Each row of a before or after table is a point. One or more steps were done to the points. Then noise was added and the rows were shuffled. The steps act on columns, c1 being the first. Name the steps. A step turns or swaps two columns, mirrors them in a line or flattens them onto one, adds a multiple of one to another, or multiplies or shifts one. Angles are multiples of 10 degrees, from the lower column toward the higher: turns from -170 to 170, lines from 10 to 170 but not 90. Use the fewest steps. Two steps may share a column if one is a turn and the other turns, adds or multiplies; they go together, in the order done. Otherwise the lowest column goes first.

Before (12 x 3):
[[  2.7   1.7  -1.1]
 [ -4.5   5.1  -2.5]
 [  4.7  -0.1   2.2]
 [ -4.3  -0.9   1.3]
 [  2.1  -4.5  -4.7]
 [  3.5   6.7   0.7]
 [ -5.2  -1.8   2.6]
 [ -7.9   5.7   2.4]
 [ -5.3  -4.3  -5.4]
 [  3.4   4.9  -1.3]
 [  3.3   0.8  -1.2]
 [ -7.2   0.0 -10.1]]
After (12 x 3):
[[ -0.8  -4.2   1.3]
 [  0.8   3.0  -1.2]
 [ -4.4   2.2  -4.8]
 [  0.3  -7.5 -10.1]
 [  5.1  -4.5  -2.4]
 [  6.9   3.6   0.7]
 [  5.9  -7.9   2.3]
 [ -4.6  -5.4  -5.2]
 [  5.0   3.2  -1.2]
 [ -1.9  -5.3   2.8]
 [ -0.1   4.7   2.3]
 [  1.7   2.6  -1.1]]
Steps: swap c1 and c2

Before (12 x 6):
[[ 4.9 -2.9 -8.2 -7.0 -3.0 -7.4]
 [ 4.0  7.3 -2.0  1.8 -0.8  1.5]
 [ 0.0 -0.9  0.5 -7.9 -6.7  2.3]
 [-1.0  0.4 -0.1  0.1  0.5  4.9]
 [ 4.5 -5.2 -5.9 -7.0  2.7  5.3]
 [-3.3  1.4 -5.6 -0.3 -2.0  0.9]
 [ 2.9  6.7 -9.4 -2.8  4.1 -2.4]
 [ 1.4 -3.3 -3.0  2.2 -9.0  1.0]
 [-4.6  7.5  1.4 -5.5 -2.6 -2.8]
 [ 3.1  5.2 -9.2  1.9  1.9 -1.1]
 [-4.5 -5.0  1.2  4.3 -4.1 -0.6]
 [ 0.4 -5.6 -3.2  2.6 -4.0 -7.8]]
After (12 x 6):
[[  4.4  -3.9  -5.6   0.2   2.2  12.8]
 [ -4.2   8.2   1.1  -1.3  -2.2  -7.1]
 [  3.0   4.6  -9.2  -0.7   1.7  -3.0]
 [ -1.2   0.4  -0.4   0.0   0.1  11.9]
 [ -3.1   1.4  -5.4  -0.2  -2.4   2.4]
 [  2.5   7.3  -9.5  -1.4   4.5  -6.4]
 [  4.8  -1.5  -8.0   0.6  -2.7 -18.4]
 [  0.2  -5.7  -3.3   1.2  -3.9 -19.6]
 [  4.2   6.4  -2.1  -1.2  -1.2   3.3]
 [ -0.1   0.6   1.2  -0.4  -6.6   5.6]
 [ -4.9  -5.6   1.4   0.7  -3.6  -1.5]
 [  0.9  -3.3  -3.1   0.8  -9.0   2.3]]
Steps: flatten c2 and c4 onto the line at 170 degrees; multiply c6 by 2.5
